Rows are points. Each copy is the shape, with its points in the same order, stretched, turned, moved and blurred by noise. Is it also mirrored, or only turned?
In the rows, 128 means zero.

Shape (9 x 3)
[[136 140 104]
 [ 83  90 135]
 [154 122 174]
 [161 133 162]
 [132  76 108]
 [136 120 162]
 [106 135 153]
 [138 113 146]
 [146  93 118]]
Copy 1 (9 x 3)
[[149 105 107]
 [ 77 164 154]
 [176 117 192]
 [181  99 176]
 [ 84 101 128]
 [158 122 183]
 [149 161 160]
 [143 118 158]
 [111  87 137]]
Copy 1 is: only turned
Copy 2 (9 x 3)
[[125 113 134]
 [121 171 102]
 [ 78 144 152]
 [ 88 129 155]
 [ 96 127  95]
 [ 93 143 142]
 [116 158 141]
 [ 95 139 136]
 [ 92 126 107]]
Copy 2 is: only turned
Copy 3 (9 x 3)
[[122 134 127]
 [118 106  67]
 [187 144 129]
 [175 148 140]
 [128 166  66]
 [168 133 121]
 [142  97 121]
 [159 142 110]
 [138 169  87]]
Copy 3 is: only turned

Shape (11 x 6)
[[138  93 130  91 144 129]
 [125  96 144 103 112 121]
 [146 138  77 156 135 145]
 [150 170 121 164 142 152]
 [114 116 134 102 106 147]
 [163 152 136 195 136 174]
 [ 93 160 131 138  94 166]
 [ 73 112 126  88 140 128]
 [141 182 116 153 120 144]
 [169 135  94 120 164 121]
 [122 122  97 127 148  86]]
Copy 1 (11 x 6)
[[153 110 147  99 103  75]
 [157 134 144 145  97  84]
 [ 92 105  95 123 170 134]
 [ 93 127 105 108 146 180]
 [146 157 116 134 100 105]
 [ 56 101  88 131 136 197]
 [132 183  70 152 112 166]
 [210 139 103 121 104  87]
 [103 161 107 125 145 182]
 [114 101 151  76 154 114]
 [172 106 139 133 158  90]]
Copy 1 is: mirrored
Copy 2 (11 x 6)
[[115 119 101 142  85 142]
 [135 107 139 136  84 136]
 [129 160 114 134 174 106]
 [117 124 121  99 198 142]
 [143 128 132 138 110 163]
 [124  83 103 119 222 124]
 [144 142 162 123 171 182]
 [ 97 157 157 156  88 185]
 [137 141 144  85 190 146]
 [111 148  96 109 134 115]
 [102 157 163 125 104 104]]
Copy 2 is: only turned
Copy 3 (11 x 6)
[[171 156 126  98 149 109]
 [157 146  82 105 145 121]
 [126 102 140 119 138 165]
 [113 145 141 129  96 157]
 [130 150  98  82 153 128]
 [117 158 131 149 104 185]
 [ 83 152  88  91 140 152]
 [122 155 124  85 171  73]
 [105 114 126 111 101 157]
 [162 111 159 114 113 126]
 [142  88 132 129 133  95]]
Copy 3 is: mirrored

Shape (13 x 8)
[[127  84 136 137  91 131 193 136]
 [153 149 173 150  94 101 132 105]
 [143 208 173 120 129 143 132  75]
 [109 117 152 136  96 145 147  91]
 [169 143 154 119 106 178 178 184]
 [141  99 116 131 120 137 135 123]
 [170 161 110 121 125 135 112 119]
 [149 133 145 164 135 117 140  96]
 [162 138  93 130 132 116 175 150]
 [130 140 152  97 134  98 131  76]
 [103 100 109 131 111 105 119 179]
 [140  63 116 140 161 129 105 103]
 [144 173 138 100  85 118 100 130]]
Copy 1 (13 x 8)
[[162 115 130 117 107 183 189 140]
 [173 146 144 167  84 130 159 120]
 [169 178 133 129 102 101 109  78]
 [162 122 147 115 109 156 134 118]
 [192 153 134  88 113 131 201 142]
 [137 141 110 127 133 146 134 143]
 [158 179  94 152 137 114 122 130]
 [136 160 140 156 128 136 144 108]
 [152 165  75 153 151 149 169 120]
 [122 154 103 139 101 126 101 100]
 [146  83 106 131 143 125 155 150]
 [ 80 147 119 118 157 131 103 147]
 [192 140 105 154  98 112 123 136]]
Copy 1 is: mirrored
Copy 2 (13 x 8)
[[174  87 109 116 131 168  91 149]
 [147 111 133 159  84 125 146 107]
 [113 119 106 135  85 123 213 100]
 [128 104 123 156 130 180 131 134]
 [195 115  87  53 117 125 114 108]
 [124  89 144 122 132 136 102 154]
 [101 106 131 100  85  92 137 127]
 [127  89 114 163 118 110 147 123]
 [146  90  95  98 107 102 119 152]
 [119 109 171 145 100 140 170 161]
 [138 150 158 110 126 130  48 171]
 [ 92  78 188 138 174 126  95 165]
 [120 144 164 103  59 119 135 122]]
Copy 2 is: only turned
Copy 3 (13 x 8)
[[177 124 217 116 134 120 106 100]
 [111 116 105 155  92 110  90  92]
 [ 84 111  69 120  95  90 147  92]
 [118 115 167 138 146 123 125  82]
 [163 183 173 117  83  87 139 119]
 [164 134 158 128 141 147 134 103]
 [150 122  87 151 106 125 158 119]
 [136 126 116 126 139 118 100  92]
 [191 122 144 124 110 113 125 133]
 [116  72 105 112 120 156 130  92]
 [148 117 159 151 142 161 125 168]
 [165 134 142 114 181 187 127  98]
 [105  93  88 174  78 128 148 127]]
Copy 3 is: only turned
Copy 4 (13 x 8)
[[116 184  68 124 154 111 139  77]
 [175 152 101 133  97 114 152 144]
 [165 116 166  90  68 159 174 153]
 [145 165 130 103 143 103 149  98]
 [137 121  87 132 115 201 147 103]
 [124 122 112 137 164 111 142 114]
 [127  90 140 163 125 153 158 149]
 [138 138 110 100 131 104 140 156]
 [ 77 133  85 158 129 155 151 126]
 [144 108 136 122  90  96 184  99]
 [119 120 115 190 128 110  89  93]
 [119  92 127 113 193  65 134 125]
 [167 106 147 196  76 158 154 119]]
Copy 4 is: mirrored

Shape (17 x 11)
[[150 109 108 138  99  96 151 114 161 101 151]
 [150 154 183 109 127 106 126  98 148 150 111]
 [ 81 149 137 115 128 160 135  90 114  88 143]
 [145 143 138 156 180 105 129 100 162 120 132]
 [104 133 140 105 116  92 100  94 152 117 101]
 [103 152 119 123 160 122 129 103  87 155  97]
 [149  81 116 141 134 111 143  86 110 166 105]
 [143  80 118  89 117 127 152 124 113 132 117]
 [113 156 130 107 123 112 129 148 122 137 124]
 [143 134 195 147 113 145 159 158  76 123 130]
 [109 139 113 117 153 114  92 162 122 100 115]
 [107 159 123  91 173  78 176 144 116 139  70]
 [130 152 165 110 115 114 120 105 145 108 154]
 [ 79 128 133 108 133 133 160 141 129  99 125]
 [ 81 121 147 102 128 111 156  88 142 145 145]
 [124 103 111 134 174  75 111 155  83  93  75]
 [140 138 158 170 132 154  94 164  90 111  84]]
Copy 1 (17 x 11)
[[173 123 161 199 121 139 127 147  95 102  87]
 [159 151  79 105 138 151 120 111 105 120 117]
 [125 166 124 184 164 133  97 155 142  93 152]
 [160 123  95 164 157  98 102 142 107 113 103]
 [171 124  89 138 130 179 118 137 141 111 120]
 [120 126  87 114 142 129 121 122 161 148 115]
 [161 105 120 144 106 103 153  94 108 176  95]
 [162 125 159 126 107 119 128 126 117 154 128]
 [116 136 119 105 126 148 115 141 145 115 114]
 [ 82 159 155 105 111  81 104  55  98 112 144]
 [124  88 138 116 140 135 113 143 150 114 128]
 [144 163  91  81 128 138  50 126 179 142  83]
 [152 151 119 145 152 147 128 139 112  82 128]
 [117 168 137 146 122 120  68 155 152  97 135]
 [160 185  94 154 119 125 111 166 151 103 122]
 [157  71 146 106 115 107  97  72 167 151 106]
 [ 74  75 140 102 119 112 119  59 103 137 149]]
Copy 1 is: only turned
Copy 2 (17 x 11)
[[163 163 155 132 132 128 148 125 200  94 130]
 [107  61 141 156 119  99 138  72 136 136  81]
 [126 146 166  65 140 142 120  99  99 148  79]
 [158 140 135 147 145 130 141  76 129 159 156]
 [144 128 110 132  93 141 160  94 124 141  58]
 [ 96 157 166 149 109 107 126 113  35 159 108]
 [153 132 184 168  81  93 151 183  99 125 151]
 [110 127 157 123 131 124 159 192 117  97 109]
 [ 76 147 120 142 134 120 124  99 113 128  99]
 [ 63  71 179 137 130 162  45 105 117  95 152]
 [ 92 169  93 133 140 194 131 107  93 153 102]
 [ 86 169 132 155 173 104 139  80  57  95  93]
 [113 103 135 118 125 131 146  66 171 140  88]
 [114 156 121  76 159 145 122 114 106 100 109]
 [129 131 135  87 110  74 173 110 115 129 116]
 [118 184 138 180 119 227 136 111  59 114 129]
 [ 96  93 132 167 119 223  31 123  78 141 122]]
Copy 2 is: mirrored
Copy 3 (17 x 11)
[[101 174 105 141 135 109 138 133 110 107 133]
 [ 88 144 136 141 143 143 157 171 183 122 129]
 [140 126 152 119 136  51 163 143 126  82 111]
 [ 80  98 118 125 146 136 132 110 146  99 147]
 [140 165 113 115 155  99 151 148 173  99 124]
 [141  63  92 128 147 114 140 130 149 132 136]
 [115  93  73 118 100 122 127 120 149 135 151]
 [132 145  83 161 112 123 135 149 130 124  96]
 [138 120 114 165 159 138 136 159 133 134 127]
 [129 123 172 145 115 105 100 181 162 165 121]
 [158 116 109 129 184 128 110 124 124 127 116]
 [138  96  55 219 180 149 122 131 175 110  99]
 [113 162 161 129 137 110 165 155 140 119 125]
 [156 142 115 173 137  92 130 154 134  87 105]
 [147 132 117 158 104 105 166 143 144  71 132]
 [162 105  72 126 184 109  77  87 158 159 113]
 [123 105 152  95 170 115  80 169 162 175 131]]
Copy 3 is: only turned

Shape (17 x 12)
[[176 114 167 108 138 139 130 153 119  94 148 131]
 [127 103 120 127 112 137  93  96 147 155 100 121]
 [128 127 152 135 125 120 132 103 162 114 110  90]
 [112 132 115 160 118  84 131 102  86 130  68 116]
 [ 86 162  94 150 130 124 116 119  94 102  88 152]
 [148 117 153  84 181 149 146 127 124 125 151 114]
 [106 151 116 177 128  85  90 103 126 122 105 104]
 [120 105 170  95 152 154 144 179 135 103 119 103]
 [ 82 185 104 140  80  78 106 122 100 134  86 146]
 [146 139 156  95 138 152 161 117 147 102 143 104]
 [110 131 110 114 108 105 138 106 103  96  76 141]
 [ 97 104 123 135 113 102 135 104 125 149 142 102]
 [116 134 174 160 117 117 134 100 125 151 109 132]
 [ 91 158 145 125 130  86  95  90 105 134  74 123]
 [162 130 136 108 156 162 166 153 146 143 120 107]
 [130 110 120  97 171 125 168 157 165 101 121 178]
 [125 156 107 115 129  70 122 143 115 119  88 139]]
Copy 1 (17 x 12)
[[164 141 159 130 134 134 135 125 112 104 188 152]
 [138 140 130 119 121 108 123 109 104 153  99 146]
 [101  90 165 123 151 131 144 111 102 156 134 133]
 [ 48 106 148 169 111 184 134  95 126 161  89 115]
 [ 71  98 138 201  70 141 126 147 109 112  84  89]
 [157 151 134 143 181 127 163 140  91 100 156 141]
 [ 60  78 143 136 102 172 127 113  92 160 104 131]
 [156 138 124 155 143 113 166 119  99 123 178  87]
 [ 17 103 141 168  51 129 140 138 131 136  94 114]
 [124 119 171 144 167 103 149 137  98 105 160 131]
 [ 78 102 159 168  95 134 159 116 140 113  95  94]
 [ 77 144 129 100 154 154 139 109  91 139 118  94]
 [ 87 128 176 141 123 159 121 143 101 179 123 155]
 [ 62  90 161 165  83 143 180 128  99 156  98 147]
 [141 152 118 163 184 113 118 130 126 133 146 141]
 [156 124 114 134 150 131 154 175 175 103 116 100]
 [ 67 101 121 151 101 148 163 126 162 127 111 130]]
Copy 1 is: only turned
Copy 2 (17 x 12)
[[148 166  99  72 156 108 192 126 127 180 144 117]
 [ 94 143 168 103 116 113 128 142  97  96 101  93]
 [118 138 164 151 130 122 181 177 118 120 111 114]
 [130 163 142 182 132 110  97 122 168 114 107  91]
 [103 124  85 167  98 119 102 119 160  68  99  98]
 [116 159 149  77 127 135 163 157 114 160 191 152]
 [109 122 129 186 129 121 111 141 136  99  65 131]
 [153 110 157  87 135  90 185 162 155 164 193 127]
 [162 145  95 194 133 121 100 111 149  48  77 117]
 [137 148 132 110 120 128 191 187 113 130 162 135]
 [124 166 120 161 121  98 131 116 139  93 132  86]
 [140 140 172 152 149 121  87 177 104 125 135 125]
 [131 140 131 120 172 166 131 166 154 127 112 117]
 [111 151 128 156 150 130 116 130 155  68 115 145]
 [139 146 165  95  99 133 175 149 141 161 156 107]
 [ 94 120 118 126 125 142 167 106  90 136 195  92]
 [141 155 120 177 126 112 142  76 137  95 119 118]]
Copy 2 is: mirrored
Copy 3 (17 x 12)
[[103 164 137  58 122 110 120 117 115  99 118 164]
 [146 124 118 168 187 113 141 105 113 124 146 139]
 [129  89 132 129 146  93 121 155 114 111 139 164]
 [171 101 170 177 148 158 136 137 158 154 139 159]
 [162 114 182 140 150 186 175 125 135 130 180 119]
 [142 181 122  57 141  73 129 144 116 119 139 147]
 [143  54 162 157 167 145 128 116 156 143 164 132]
 [146 144 173  72 114  67 131 111  71 103 138 172]
 [155  74 189 168 137 169 194 119 144 159 142 128]
 [119 145 121  65 119  88 134 171 104  91 125 148]
 [141 138 167 162 132 143 179 149 144 116 149 165]
 [157 115 115 148 114 103 134 112 128 144 151 133]
 [161  86 130 121 150 152 126 131 107 152 124 175]
 [176  76 170 150 186 128 171 127 160 144 149 173]
 [134 171 144  86 142  90 117 157  74 134 117 127]
 [ 88 204 144 103 115  92 161 165  84 167 193 155]
 [123 129 188 146 139 117 167 135 150 166 152 145]]
Copy 3 is: only turned

Shape (16 x 12)
[[119 120 142 122 193  81 113 173 115 146 130 103]
 [ 96 185 112 159 112  98  79 139 125 138 152 185]
 [121 119 144 106 168  93 117 116  88 140 109 109]
 [ 84 165 131 161 173  97 152 136 111 128 118 127]
 [147 107  96 114 104 147 129 159 109 143 119  52]
 [135 121 117 142 128 159  75 103 112 171 131 183]
 [127 137 138 148 157 125 147  46  96 130 157 110]
 [127 157 153 115 131 106 126  98 107 110 108 145]
 [104 125 145 155 128 135 111 155 148 107 141 146]
 [142 135 104 107 136 132 143 118 167 146 139 125]
 [132 167 171 137 119 113 119 138 115 148 134 123]
 [158 133 112 172 111 108 156 154 170  89  96 143]
 [127 145  86 116 103  93 125 161 105 155 187 135]
 [163 128 191  68 133 177 137 145 139 120 132 135]
 [178 132 105  86 111 118  71 116 128 131  82  92]
 [182 163 130 124 171 134 107 106  65  86 145 149]]
Copy 1 (16 x 12)
[[139 191 141 108  80 109 184 113 111 141 108 154]
 [107 144 108 112 125 193 185 170 107 137 114  98]
 [145 161 134 121 105  86 178 132 132 152 118 109]
 [130 181  81 104 103 149 161 120 146 161 114 123]
 [119  92 191 165 128 143 121  57 164 142 130 142]
 [ 86 127 161 139 128 120 144 160 122 100 110  90]
 [152 124  54 118 142  98 146 109 150 111 137  61]
 [146 122  97 111 101 126 146 149 143 163 139  92]
 [148 149 112 120 113 165 113 138 135 109 138 145]
 [116  97 122 110 132 121  94 116 123 147 149 148]
 [122 135 126  87  78 146 164 111 159 145 151  91]
 [148 114 124 137  99 173  34 114  94 181 120 138]
 [ 95 110 140 153 137 163 180 121 101 151 157 128]
 [121  78 122  96  62 110 116 127 184 122 183 147]
 [137  72 188 135 109 124 138 120 119 165  92 112]
 [129  83  74 152  71 134 192 127 126 122  87  74]]
Copy 1 is: only turned
Copy 2 (16 x 12)
[[142 150 150  69  84 190 128 167 142 159 132 122]
 [176 113 176 167 135 163 139 102  58 139 122 108]
 [142 174 168  85 112 163  95 151 152 125 123 139]
 [141 117 172  75 122 173 157 114 138 126 119 146]
 [ 99 126 125  78 110 106 113 158 112 162  69 150]
 [139 145 152 165 101 121  79  92  98 141 140 106]
 [119 183 162 113  94 138 119 100 163  97  87 159]
 [131 152 167 136 154 155 110 136 123  98 123 144]
 [137 106 113 134 142 144 173 140 100 137 141 105]
 [109 117 132 143 112 141 106 137 144 134  91 114]
 [138 135 129 130 127 162 119 129 103 139 106 162]
 [121 100 155 167 171 124 170 163 113 184 124 142]
 [168 115 157 120  82 136 116 146  92 134  74 132]
 [ 82 119  78 130 120 157 101 161 132  89 144 130]
 [ 95 179 172 154 160 143  56 163  88 162 101 117]
 [ 70 185 218 134  87 166 114 144  94  97 154 145]]
Copy 2 is: only turned
Copy 3 (16 x 12)
[[188 116 121  91 155  85 116 153 175 104 119 148]
 [125 114 148  94 108  88  97 119 165 114 194 164]
 [177 138 105 110 134 129 133 154 132 100 134 147]
 [163 113 125  83 157  79 157 130 142 131 159 173]
 [110 146 169  81 127 172 125 170 123 101  81 112]
 [ 94 177 118 112  83 123 110 112 176  90 148 126]
 [157 164 101 105 134 134 140 152 126 162 173 107]
 [137 132 105 140 127 144 146 150 113 128 169 167]
 [138 123 145 123 110 111 145 128 199 131 152 149]
 [132 155 149 141 143 110 118 130 141 133 143 123]
 [113 115 118 111 155 140 126 144 147 119 157 158]
 [ 93  93 132 152 125  83 171 134 135 145 137 125]
 [146 115 163  83 111 118  64 124 144 136 139 135]
 [104 169 118 177 132 187 132 151 157 135 109 182]
 [104 155 138 135 118 162 111 196 100  67 129 114]
 [115 165  99 109  92 155 107 203 121 144 129 166]]
Copy 3 is: only turned
Copy 4 (16 x 12)
[[173 173 138 166  89 134  62 145 114 104 100 124]
 [108 156 122  81 117 137 167 153 107 139 154 147]
 [164 143 134 172 112 169 104 129 143 116 109  85]
 [146 195  94 155 154 133  88 129 138 103 111 162]
 [144  56 107 177  86 105  97 141 129 136  82 156]
 [ 84 103 160  93  69 156 144 118 151 111 163  92]
 [143 148 118 169 136 215 111  68 185 125 107 139]
 [143 149 129 128 173 160 151 119 141 136 107  85]
 [125 140 145 128 122 104 130 128  98  96 101 155]
 [119 122 172 143 143 136 112 131 129 139 116 156]
 [170 138 106 108 138 136 133 133 157 128  93 116]
 [102 147 113 115 148  43 131 105 127 154  97 159]
 [174  91 118 136  97 132 119 143 105 150 161 165]
 [175 105 183 117 181 135 105 121 122  97  74  70]
 [ 95  87 154 129 101 145 156 156 125 184  83  75]
 [132 163 112  99 134 189  84  71 128 146 103  69]]
Copy 4 is: mirrored
